Every row gives one point. Examples show where two turns around zero, p and q, send a point. Write where each new point lands after one turn and then the other. Backwards means that the second turn is done in reverse. Each puzzle has new turns, and all numbers are rounded.
In the rows, zero is written as 128.

Turn p:
[ 86  64 135] -> [157  82  74]
[139 150 107] -> [101 143 138]
[173  93 113] -> [138 173  91]
[ 97 168 179] -> [149  92 186]
[146 165 104] -> [ 93 152 150]
Turn q:
[117 165 188] -> [136  77 177]
[148 153  88] -> [ 96 119  89]
[ 77  97 110] -> [183 148 107]
[170  97 125] -> [ 97 168 139]
Where do these land?
q, then p: [183  84 155] -> [139  89 192]
q, then p: [133 176 149] -> [158 108  90]
p, then q: [ 90 154 134] -> [154 153 156]
p, then q backwards: [180 125 118] -> [139  79 110]
q, then p: [130 109  86] -> [ 83 133 136]
p, then q: [ 52 120 127] -> [158 198 131]

Turn p:
[146 129 167 140] -> [134 151  92 139]
[106 161  93 132] -> [115 106 166 154]
[175 150  71 168] -> [192  88 150 166]
[ 96  75 158 124] -> [115 177 128  81]
[117 125 151  76] -> [ 85 118 104 100]
Turn q:
[ 62 132 104  96] -> [106 124  96  61]
[ 96 156 165  76] -> [174 112 128  69]
[151  96 129 175] -> [108 115 124 185]
[158 138 116 169] -> [106 134 159 164]
[173 119 127 124] -> [146 155 133 161]
Where do these land?
q, then p: [145 113 151 136] -> [159 138 127 133]
q, then p: [101  99 116 132] -> [127 118 166 113]
p, then q: [193 110  96 111] -> [144 177  91 171]
q, then p: [120 225 126 116] -> [ 69 137  52 112]
q, then p: [138 141 122  86] -> [120  93 105 144]
q, then p backwards: [128 118 167 142] -> [155 148 102 129]
q, then p: [ 72  89 117 172] -> [123 147 194  84]

Turn p:
[103 109  61 108 123 133] -> [ 86 183 116 105 108 133]
[ 93 126 110 163 138 155] -> [151 162  88 132 122 143]
[132 134 104 138 112  91] -> [106 118 108 104 126 100]
[ 95 141 156 132 130 123] -> [136 103 107 140 118 155]
[130 136 193  98 130 143] -> [143  88 164 165 123 157]
[137 105 167 140 108 150] -> [169 119 149 145 103 121]
[209 187 161  88 108 140] -> [105  90 185 191 174  84]
[125  87  73 158 176  89] -> [131 161 106  42 150 131]
Turn q:
[110 165 112 148 102 123] -> [131 136 149 146 152 169]
[100 153 107 153 163 141] -> [111 130 117 169 170 124]
[216 169 105 147 169 148] -> [161 172 159 198 103  74]
[ 95 154 159 143 119 140] -> [104 160 118 119 153 156]
[133  31 135  98 104 131] -> [155  77  82  70  83 119]
[137 126 141 131 129  91] -> [135 128 154 103 138 114]
[104  97 136  76 111 122] -> [ 99  91 118  92  99 140]
Where do these land?
p, then q: [160 121 161 153 126 156] -> [161 156 146 116 123  94]
p, then q: [125 138 127 148 124 182] -> [156 160 149 157 146 126]
p, then q backwards: [ 88 160  77  51 100 128] -> [ 88 186 150  62 146 170]
q, then p: [148 116 114 133 133 153] -> [129 133 119 119 130  93]
q, then p: [196 115 156 168 156  99] -> [ 98  61 146 114 172  97]
p, then q backwards: [134 152 125 154  96 145] -> [147 120 114 137 163 154]
q, then p: [126 125 177  99 172  97] -> [ 83  85 116 111 111 167]
p, then q backwards: [100  79 101 140  82  89] -> [156  85 174  75 122 140]
p, then q backwards: [ 77 146 113 106 163 103] -> [ 67 129 143 115  99 150]

Turn p:
[113 159 152 134 149 174 139 141 150] -> [147 131 110 143 113 157 181 112 131]
[ 96 122 124 123 142 124 135 163 154] -> [148 116 102 156 124  98 144 120 118]
[153 137 142 110 153 113 144 161 153] -> [111 150 124 142 141 105 159 105  99]
[133 135  97 137 151 140 124 128 134] -> [118 105 132 149 149 138 138 125 137]
[163  88 114 149  77 118 103 117  77] -> [120 112 164  77 140 132  82 181 113]
[142  88 105 159  85 114 158  84 104] -> [113 102 172  79 115 105 101 152 165]
[125 164 128 115 115 126 107 115 149] -> [130 152  97 125 148 145 124 122 148]
[135 107 144 108 124 136 119 119 128] -> [143 153 148 132 125 128 122 139 124]
[105 164 144 130 145 126 154 166 129] -> [117 121  87 139 101 126 158 106 108]
[122 128 128 129 141 121 121  93  97] -> [118 124 145 131 113 151  94 118 138]
[136  94 129 162 110 103 100  89 116] -> [147 113 161  90 143 129  80 124 137]
[112 149 130  80 145 141 132 160 145] -> [126 156  95 174 123 123 152 132 117]
Turn q:
[133  95 133 140 103  76 142 116  87] -> [157 108  79 130 128 162 129 121 171]
[135 147  88 129 146 108 144 114 113] -> [115 127 121 102 138 124 167 141 154]
[162 132 149 141 120 182  86 128 147] -> [100 170 142 164 100 138 115 122  87]
[132  95 154 119 123 129 100 105  60] -> [121  88  97 151 112 193 131 129 117]
[108 103 125 135 123 133  88 140 101] -> [106 106 126 163 145 155 110 131 133]
[125 100 133 163 135 172 131 110 153] -> [102 130 148 147  87 111 114  92 132]
[115 170 131 123 128 141 150 146 145] -> [140 136 151 113 125  94 125 159 117]
[ 98 156 118 129 126 106 137 134 159] -> [138 137 151  97 149 107 110 140 145]
[133 162 138 120 163 131 134 160 169] -> [120 149 132 104 146  78 117 137  93]
[142 117 112 104 115 113 159 139 120] -> [163 123 117 132 141 120 159 124 136]
[126 130 127 105 126 117 140 116 154] -> [148 135 143 105 137 124 133 111 123]
Where do these land?
q, then p: [136 105  92 125 138 124 106 129 100] -> [141  95 138 146 110 120 151 113 150]
p, then q: [ 85 120 127 108 118 118 113 120 152] -> [111 177 117 125 143 130 135 124 143]
p, then q: [103 139 142 109 116 127 100 144 118] -> [109 147 128 152 137 133 151 152 137]
q, then p: [139 141 134 124 119 105 140 145 145] -> [ 99 137 123 135 151 132 127 119 119]
q, then p: [138  98 131 116 130 133 225 100  62] -> [104 130 181  91 135  45 149 180 158]
q, then p: [121 118 136 104 141 152 119 143 142] -> [127 120 146 120 106 141 104 117 112]
q, then p: [134 106 134 143 108 127  95 129 142] -> [144 116 122 122 141 166 128 117 144]
q, then p: [146 133 107 210 130 129 150 141 140] -> [136 122  65 109 161  92 117 107 158]
q, then p backwards: [146 200 147 121 117 138 142 115 141] -> [147 102 173 108  79 145 133 139 108]
p, then q backwards: [135 132 112 120 124 132 111 118 133] -> [121 131 118 130 119 114 112 138 125]
q, then p backwards: [126 117 146 129 167 124 107 122 133] -> [140 150 126 142 135  95 126 139 109]

Turn p:
[181 177  62  99 171 126 151  94  71 132 187] -> [143 123 137 165  51  62  56  69 120 131 132]
[ 93  94 151 183 108 139 137  81 168 137 137] -> [152 162  81  77 130 136 175 144 159 121 106]
[166  97 109 148 133  97 160 174 146  93  95] -> [112 136 153 125 122 128 125 183 139 139 203]
[155 170  97 135 142 141  63 125 135  92 158] -> [139  88 106 134 168  70  76 112 142 126 131]
[118  71 151 117 158  77 103 133 107 148 125] -> [ 85 136 104 156 125 133 173 126 111 186 136]
[178 156 133  96 146 123 147  86 164 147  83] -> [112  90 104  97  77 166  79 146 108 124 129]
[ 72 172 172 108 140 129  98 157 140 116 174] -> [104 159 130 142 201 139 101  90 136 129  81]
[161  97 155 108 115 130 171  81  69 112 164] -> [115 155 155 124  61  75 143 144 102 139  81]
[122 139 140 165  89  65 132 161 134 158  77] -> [167 133 146 109 152 187 142 148 107 183 166]
[ 76 109 140  95 139 160 166 140  59 120  78] -> [ 87 129 192 125 112 144 188  88  90  91 129]
[ 69  98  57 100  87 172  81 186 178 111  97] -> [148 105 106 181 207 148 163 145 120  36 176]
[144 155 169 182 107 177 126 117 164 170 161] -> [174 120 121 100 131 148 118 139 201 132  67]
Turn q:
[158 103 159  86 140 112  96 133 155 159 126] -> [178 131 141 110 136  98 127  74 123 142 144]
[ 80 122 140 165  95 147 163  85 133 130 114] -> [131 127 104 125 110 132 136 171 126  84  66]
[ 96 170 162 113 180 181 123 181 140 150 171] -> [153 171  93 137 196 173 104 116 166 103 170]
[175  82 161 150 102 188 129 123  88 139 141] -> [133 110 114 135 134  50 125 152 197 123 127]
[104 127 119 185 132  73  67  96 141  81 169] -> [114 159 175  68  90 169  90 156 137 176  95]
[166 169 108 103 118 104 151 126  96 168 161] -> [141 129 133 157 109 110 116 156  93 125 200]
[ 91 174 174  92 146  89  98  88 111 136  62] -> [185 135 209 153 141 167 168 119 100 103 101]
[148 150  54 155  84 191 174 173 169 112 104] -> [ 59 103  35 135 166 120 165 159  96 155 127]
[ 78  53 175 139  82  94 134  91 153 122  73] -> [138 123 151  95  99  93 139  97 110  82  21]
[148 123  75  83 129 130  97 109  71 125 164] -> [113  98 159 106  92 129 149 140 151 129 206]
[104 164 102 140 110 112 141 171  94 101 105] -> [ 62 142 150 154 149 147 140 146 103 117 131]
[151 148  73 134 178 152 173 184 149 165 102] -> [104 146  54 191 137 145 155  95 112 155 163]
[165  79 162 118 167  91 121 104 164  76 170] -> [152  88 146 100 104 132  51  82 149 169 111]
Where do these land?
q, then p backwards: [128  93 168 143 124 139  89 174 141  96  94] -> [ 94 154 179 152 150 147 100 140 103 107 165]
q, then p backwards: [169  90  91 131  75  69 181 109  86 162 165] -> [202 103  75  84 151 117 163  81  93  82 129]
q, then p: [155 110 129 130 110  91 138 136 168 121 130] -> [138 106 118 141 116 126 151 108  86 156 123]
q, then p: [ 73 174 108 122 169 182 105 134 161  51 158] -> [ 80  89 111 161 125 139 140 105 186  33 114]
p, then q backwards: [ 96 143 144 123 147 177 133  73 153  78  85] -> [ 63  84 116  93  71 144 130 142 147 109 150]
p, then q backwards: [ 59 138 146 105 150 103 113 105 119 126 151] -> [105 115 124 137 135 115 133 190 174 140  96]
p, then q backwards: [158  96  91 138 165 113 128 134 103 140  97] -> [171 118  74 102 142 125 132 119  98 136 134]
q, then p: [152 120  93 115  78  77 182 174 108 199  96] -> [177 193 165 105 131  78 138  81  81 183 143]
p, then q: [127  65 179 168 154 181 122 189 140 129 115] -> [135 138  51 133 158 159  91  78 107  97  78]
q, then p: [114 187 103 159 123  99  99  80 139 157 154] -> [154 100 202 172 133 143 101 134 141 124  99]
q, then p: [104 151 114  75 137 171  77  85 162 137 164] -> [ 94 119 136 184  80 108  89 164 144  81 104]
p, then q: [129 177 192  96 210 179 104 124 154  60 126] -> [143 133 171  66 126 212 171  64 140  90  81]
q, then p: [171 119 118 135  65 106 135 146  59 147 114] -> [131 203 147 126 165 140 138 125 110 193 135]
q, then p: [158 129 116 152  87 106 185 129  99 189 142] -> [182 159 158 140 168  97 122 124 106 179 163]

Turn p:
[143 157 144 121 136 114 129 154 139 137 148 141] -> [107 133 119 136 141 110 135 134 146 161 150 128]
[132 114 123 112 100 128 136 150 113 138 146  71] -> [121 143 125 116 105  95  97 161 138 110 108 100]
[146 144 120 124 125 166 123 146 141 120 111 132] -> [133 107 113 147 129  95 132 104 130 127 117 138]
[123 118 125 112 125 122  92  90 135 133 111 126] -> [112 126 140 118 159 148 135 119 112 102 104 126]
[ 82 141 154 141 147 116 142 144 137 115 138 135] -> [142 149 131 114 122 141 131 141 141 167 129 167]
[135 119 122 119  72 144 138 150 130 117 124 142] -> [156  96 107 137 141 115  92 134 147 123 123 114]
[132 130 135 136 138 138 131  47 139 110 143 136] -> [120 132 103  83 132 169 144  87  98 111 138 129]
[141 131 121 174 131 123 121 153 140 138 135 128] -> [127 139 145 145 122 109 114 120 139 120 166 148]
[117 115 119 118 143 114 140 149 143 116 130 128] -> [131 145 135 146 118 137 115 125 135 153 115 126]
[138 146 120 140 140 111 111 140 103 114 120 124] -> [141 143 147 136 139 106 143 135 107 133 142 123]
[111 154 141 121 137 144 132 140 127 146 125 142] -> [119 106 126 125 125 119 146 139 136 149 125 152]
[134 153 112 123 140 117 140  32 135 144 107 135] -> [ 90 110 106 107 135 177 146 112  56 109 136 133]
[143  80 144 117 117 122 133 142 106 132 107 112] -> [145 139 126 151 120 137 132 155 149  94 110 100]
[115  90 111 134 141 133 124 154 102 132 145 139] -> [149 124 171 132 103 133 128 129 153 131 129 109]
Turn q:
[116 118 151  62 139 126 113 117 147 136 148 146] -> [136 130  97 130 149 104 173 113 112 169 110 115]
[143 117 104 147 106 131 112 117 144 131 143 134] -> [115  99 112 121 107 151 125 126 129 115 118 118]
[145 148 113 141 122 125 124 149 124 128 131 128] -> [140 134 129 122 111 141 122 121 129 104 123 144]
[141 156 122 141  96 141 141 119 139 134 129 145] -> [142  94 133 142 103 137 130 135 137 123 119 151]
[141 120 102 114 144 122 122 124 136 111 130  77] -> [ 96 128 134 103 137 106 120 100 104 103 128 124]
[102 125 110 142 135 149 129 156 127 113 147 141] -> [145 143 133 115  96 126 129 152 116 120 132 102]
[121 125 117 132 145 114 123 142 131 146 139 132] -> [130 145 125 104 121 135 135 121 142 131 126 120]
[147 118 225 128 133 143 125 124 123 125  69 121] -> [129 135 125 161 202 144 113 161 104 165 161 178]
[138 128 150 133 151 139 141 115 142 125 120 148] -> [110 135 129 137 128 129 142 154 127 150 128 150]
[106 114 105 102 132 149 128 133 118 142  92 144] -> [142 125 125 124 155 104 153 157 148 107 128 108]
[116 144 114 136 131 123 114 118 105 122 140 141] -> [135 140 121 137 112 121 109 129 142 124 105 116]
[150 116 156 123 121 115 144 126 117 116 136 145] -> [121 139 131 165 131 149 140 118 120 141 134 133]
[144 115 106 145 137 146 137 125 119 142 147  64] -> [102 115 175  90 137 137 106 111 108 109 115 117]
[ 80 148 118 146 100  68 138 126 120 121 122 126] -> [149 129 122 140 103 107  93  94 174 134 165 115]
Where do these land?
p, then q: [107 136 108 149 134 107 147 110 150 136  94 121] -> [156 140 122 151 124 146 111 164 134 120 105 113]
p, then q backwards: [149 145 106 153 142 105 148 115  99  95 106 109] -> [118 125 148 109 126 143 126 173 127  78 145 128]
p, then q backwards: [124 105 166 107 134 100 105 144 150 152 149 115] -> [135 108 118 148 173 113 134 107 103 153 107 147]
q, then p: [162 156 114 140 129 131 106 149 150 154 138 154] -> [147  79 103 154 134 130 118 106 123 134 112 115]
q, then p: [108 121 156 126 120 141 130 118 103 157 121  98] -> [ 98 151 138 137 125 128 170 124 147 114 122 130]
q, then p: [110 114 148 159 156 161 152 166 109 134 123 141] -> [121 128 105 130 127  73 148 147 166 151 136 135]
p, then q: [140 123 136  93  97 145 138 108 134 104 117 135] -> [ 94 125 130 111 145 111 130 134 131  85 124 119]
p, then q: [157 105 135 119 153 145 108 111 133 139 136 122] -> [113 108 144 141 118  90 115 130 122 142 146 129]
q, then p: [128 118 105 127  98 121 117 129 153 105 152 103] -> [145 131 137  96 127 141 113 133 116 102 111  95]
q, then p: [113 125 104 130 112 114 155 131 126 136 135 158] -> [123 140  94 127 123 127  92 123 138 115 135 136]
p, then q: [126 158 157 135 157 126 105 115 124 136 155 123] -> [145 137 146 135 116  97 160 113 143 158 125 128]
p, then q: [137 121 125 129 113 144 116 117 107 116  97 157] -> [ 86 141 146 142 134 144 133 137 113 115 130 126]
q, then p: [103 137 104  96 119 124 137 151 127 100 139 127] -> [132 154 108 119 136 126 112 146 101 122 150  99]
